Each wall is flat, endless, passes through zero and stands at right angles to its row. A trip goes straight from one point to another. Which walls does it cross, in order?

Walls:
(1): [-18.3 -11.1]
(2): [ -3.1 -28.4]
(3): [10.5  0.8]
(4): [38.4 -9.4]
(5): [ 12.5 -15.4]
Trips:
[20.4 -1.2] to [ 12.3 -14.9] -> 2
[12.6 16.1] to [32.0  2.3] -> 5
[-13.5  11.7] to [-20.2   0.1] -> 2
[ 25.5 -15.5] to [ 8.6 14.2] -> 2, 5
[-6.1 12.7] to [31.3 23.5] -> 3, 4, 5
[-36.9 -18.0] to [  6.3 -14.1] -> 5, 4, 3
[20.5 11.2] to [36.1  3.3] -> none
[-22.7  18.8] to [13.8 30.0] -> 1, 3, 4

Walls:
(1): [ 28.1 -12.1 -12.2  45.4  -0.2  -2.2  15.3 -22.4 -38.0  17.6  -2.0  -1.9]
(2): [-31.4  22.4  -2.4 -13.8   4.4  15.2  14.9   2.0 -12.4  -4.3 -22.6  -9.4]
(3): [  1.1  -6.2  -6.5   6.5  -9.9   1.4   7.6 -19.8  18.0  14.1   1.2  14.9]
(4): [ -0.6 -24.3   7.0  11.1  -3.6 -18.8  13.5   5.5  11.2 -13.5 -24.3 -18.1]
(5): [ 30.1   2.7  -1.5  -1.9  -5.2   8.7  25.9  22.1 -26.8   4.4  18.6  -8.4]
(6): [ 12.2   6.0 -12.9  22.8  13.9   4.0  -9.0   5.9 -16.5   9.9  13.9  -3.1]
Trips:
[ 10.6 -32.9 -17.5 -41.2   2.6  13.8   2.2  -0.2 -28.0 -25.8  17.7   6.6] to [ 11.6  27.7  -2.1  -2.0   7.4 -15.3 -22.6 -13.5 -20.0  13.1  -8.3  -6.0] -> 6, 1, 2, 5
[  1.6 -20.6  16.7   1.6  -7.2  11.6  16.2  31.0  41.9  10.2  -0.4  -0.1] to [-11.7  22.9 -19.5  10.6  -2.2  24.8  16.8  -4.1  32.7  13.4  16.5   1.6] -> 5, 4, 2, 6
[-15.5 -12.2  -7.6  -1.1 -10.4   3.3  24.4   6.1  22.9   5.7 -20.9  -5.2] to [ 25.6 -30.9   9.2 -23.5 -13.2  12.1  46.2   5.7  -6.8   0.5 -41.7 -40.0] -> 5, 1, 3

Walls:
(1): [-10.7  35.3   3.8  14.2 -26.3   7.1  10.1 -10.3 -35.7 -22.3   2.2 -11.9
  -4.4  12.8  -1.4  12.6  18.6  45.1  17.4  -8.6  20.3  18.8  13.8 -37.1
 -12.8  -8.1  -6.8   2.6  -4.1   2.8  19.6  -9.5   2.5   6.9  13.3 -21.9
  23.0  -0.5  10.3 -10.9 -12.3 -12.8 -14.9  -2.6  18.3   7.0  13.2 -20.5]
(2): [-13.9  33.1   0.8   6.5  -8.8   9.5  19.5  -9.1 -15.9  25.5   1.1 -17.1
  20.1  24.8 -25.8 -11.7  27.0  11.1   1.1   7.8 -16.0  18.0   0.8  -2.0
  18.9  -1.2   2.1   8.7  20.4  14.6   9.3   2.6  22.9   6.4  22.2   3.3
 -31.1   9.1  15.8   0.7 -31.8   9.7  -9.4 -18.7   4.0  14.6  -7.9   4.2]
(3): [ 39.8  32.6 -11.7  26.9 -24.1  -0.9  -2.8  -3.9 -18.3   7.9  -9.4  -8.2
 -13.3  -3.2   4.4   6.5  21.7   4.0   1.9  20.7   5.4   8.2  -4.5   8.3
 -20.6   0.3  14.6  30.2  -1.7 -15.4   1.5   1.7   9.3  24.6 -16.5  -0.2
  -3.1  35.8  12.7  20.5  -8.8  12.7 -14.9   4.1  28.0  14.9 -30.6  -0.5]
(4): [ -3.6  -3.6   0.0   7.1  20.3 -28.3 -22.4  23.9  19.5  26.3   9.1  14.3
  11.6  -5.0  -8.2   5.6 -21.9  -4.7  12.9 -15.8  -7.8   4.4  31.6  -2.5
  11.6   6.0  16.9 -23.0   0.3 -28.6  21.0  -6.7   2.0   8.4  28.0  21.9
  32.1 -19.2  36.1  -3.2   2.3 -14.6  21.6  14.2 -30.0   9.7  11.4 -43.2]
(5): [ 15.8  16.6 -15.4 -19.7 -14.9 -30.5   5.3   2.2   3.3   7.1  10.9  -7.8
  19.7  -6.3  24.8 -12.6  23.6  -6.3  -2.1  -2.4 -10.0 -16.4  11.0 -21.0
 -39.5  11.0  -0.6 -34.5  16.6  -3.2 -34.8   1.9  10.8   1.8  13.3  -9.5
   6.9  12.5  -4.0  31.6  -6.0  -9.1  43.1 -14.2 -10.9   1.2   0.1  12.8]
(6): [ -4.3  -8.7   0.8  -3.1 -12.4  28.9  16.0 -27.1  31.7  14.0   6.5  29.2
   7.7  16.8 -10.2  39.1   7.4  -0.8  35.3  -0.4  18.2 -11.2 -23.4  -2.3
 -23.3 -40.4   2.7  -8.2  47.3 -14.6  12.5   7.4  20.8 -14.5  19.2   1.9
 -10.2  26.9  17.7 -15.0   7.2  20.1   7.3  12.1  -6.0  23.1   1.2  -2.6]
Trips:
[-12.9  -4.8  -6.3 -13.8  -3.3  21.5  -1.9   0.2 -12.2  24.9 -11.2  -6.8
 -27.7  11.1   3.2  22.6  16.5  17.6  39.8   9.4  10.9  15.1  -2.6  -2.7
 -26.9   8.1  -4.5   8.1  -7.7  -0.8  -4.5 -13.4  10.2 -11.6  33.2  18.7
  -7.9  -9.3   1.7 -31.4  11.0 -15.2 -24.1  10.8 -13.3   0.9  37.8 -13.2] to [ 11.9  21.3 -12.2 -10.5 -23.3  -1.8  -1.3 -18.2   1.7 -20.1  16.7   7.1
  -8.5 -11.6 -20.3  -5.7  12.8  -7.3  11.9  -1.1  -4.5   1.7 -13.8  33.0
  10.3  18.3 -16.3   0.3  18.6  16.3   9.0  19.5  -0.7   1.7  46.5  11.2
   8.1  15.7  10.3 -10.4   5.2  22.8  21.2  36.7   8.5  -3.7  -2.1  20.8] -> 3, 4, 5, 1
[ 26.1  10.2 -13.0 -10.9  30.1   3.3  -3.4  11.8 -14.7  21.1 -20.5 -14.2
 -23.4 -16.6  15.4   4.4  21.9  -8.5  16.1  11.2 -28.4  11.2  11.0 -11.4
  -4.3  -9.7  19.0  16.0   3.2  -9.0  11.1  -3.9   2.3   9.8 -22.7 -18.7
 -19.6 -13.4 -35.9   8.9  41.2  14.8 -24.6  21.0   4.6  -3.1   6.6   2.9] to [ -6.1 -43.1  -9.5  10.3  19.0  19.0  -5.1  -3.9  11.6  -2.1  32.3  14.3
  -7.9 -16.6  24.8  23.5  19.3 -38.9 -15.3 -13.3  -9.4  -8.8  -6.5  -2.6
 -21.6 -12.0  -4.3  -9.0  16.8 -32.3  21.0   6.3  15.8   6.1 -21.9  -9.4
 -24.2 -23.4   9.0  25.1  28.8  17.6  -8.6  14.0  -5.5   1.9  35.4  -3.2] -> 6, 3, 4
[-16.7  -8.3  22.7  -9.0 -28.2   5.1   6.7  21.5   3.3 -17.4 -15.1   3.0
 -22.9   8.1  -6.9 -35.6 -21.3  17.2   4.4  -9.1  21.7 -18.8  27.8  -5.4
 -38.8   6.6   9.1   3.5 -34.8   0.7  14.4  -7.8   1.7  -8.5   2.3   5.9
  18.4   5.1 -14.6 -18.3  -1.3  -4.6 -17.8 -21.1   5.4 -22.6  34.6 -28.3] to [-20.4 -16.9  -6.4 -18.8  -7.0   3.8  -3.3  23.4   2.0  -2.2 -24.6  -5.6
  10.2  -5.2  -9.1   9.9 -17.0 -13.9  -9.3  -2.7   0.0  14.8  12.3   9.3
  -7.4 -29.4 -33.5 -17.1 -24.6  -0.9   4.8   8.1  -0.7   2.9 -20.2   4.6
  -7.0  -1.2 -33.4  12.2  -1.4  27.4  20.5 -17.8  20.8   8.7  18.5  22.7] -> 4, 1, 5
[-26.1  15.3  12.7  -1.2   5.2  -9.3  -7.1 -19.4 -23.3 -39.4  10.5 -11.5
  21.8 -16.9   2.3   9.8 -15.1  19.3   9.6  -9.7  -2.9 -13.3  -0.6   2.1
  21.7 -22.1   7.8   3.6  10.5   5.4   8.8 -10.7  11.1   3.0 -18.6  14.8
  12.3   8.0   0.3  22.4  24.5   0.6   4.7  -3.8   8.4  12.2   5.0  26.7] to [ 18.7 -25.2  16.4  -5.4  34.6  -7.3 -19.0  13.5  -0.1  -3.9  -9.7  -3.1
  -4.0   3.2 -13.1  18.8 -18.9  37.4  -1.1  -2.1  10.1   4.4 -16.4 -10.3
  -2.1 -10.6  22.2   9.4  -8.8 -25.8  -7.9  -1.5  -6.2 -40.9 -10.6  13.9
 -11.7 -28.8 -21.3  -4.3 -21.0 -11.5  -2.4 -11.0  17.8   6.7  22.5  -2.8] -> 4, 1
[-12.6  36.1   3.4   1.4 -49.6  -9.2  -3.8  32.7   2.3  10.5  30.6  -7.4
 -15.4 -16.7  25.2  10.5   5.4   2.0 -48.7  20.5 -16.8   7.0  25.1  -8.7
   7.5   3.7 -20.8  -8.2 -18.8 -34.5 -24.9  16.0 -28.8  19.1  46.1  -6.4
  18.2 -11.6  18.7  -6.1  -9.9 -17.3 -17.6  -5.6   0.2   7.6  -8.6  33.1] to [-29.6  12.7 -16.9  -4.3  22.7 -23.3 -27.1  10.5  12.1 -41.3   4.1  14.5
  10.5 -10.8 -43.8  -6.8  15.8 -32.9   7.4   5.1   8.4 -11.9  29.3 -13.5
   3.8 -20.8 -13.9  14.8   3.4   7.6 -24.2  10.5 -16.8 -12.9  -4.5  -7.1
 -24.6 -16.2  -5.8   0.7  33.6  -2.5  32.3  17.4  11.4 -13.0 -29.8  22.5] -> 2, 3, 1, 4
[-20.3 -20.8  16.4   6.8 -37.0   1.0 -34.8 -44.9   4.4  22.0   8.3   0.0
 -13.9   7.2   7.4 -17.0   9.6  17.3  -3.0  -7.6  -4.1 -13.5 -21.9 -39.2
  12.3  -3.3  28.6   1.7  -5.3  17.5  15.0   4.7  21.1 -31.4  14.0  -3.3
 -11.0 -36.0  17.2  -7.9  -6.8 -35.1  15.1 -17.1 -16.3  -8.2  -4.9  12.5] to [ 20.6   0.6  10.8  -9.5  -6.1  32.6  -0.2   8.9 -13.1   4.4   3.1  -4.7
  -0.1  27.4   8.5 -36.7   4.2 -30.3 -24.9  19.5 -24.5  -9.3 -11.2  22.2
 -21.2 -33.1 -12.8  24.2   0.1 -27.0  -9.2 -10.2  24.2  -3.6 -10.3 -27.0
 -23.7 -16.4 -31.2  10.8  15.5 -16.0  36.7  -8.7   3.5 -12.8   8.0  -8.0] -> 4, 1, 6, 3, 2
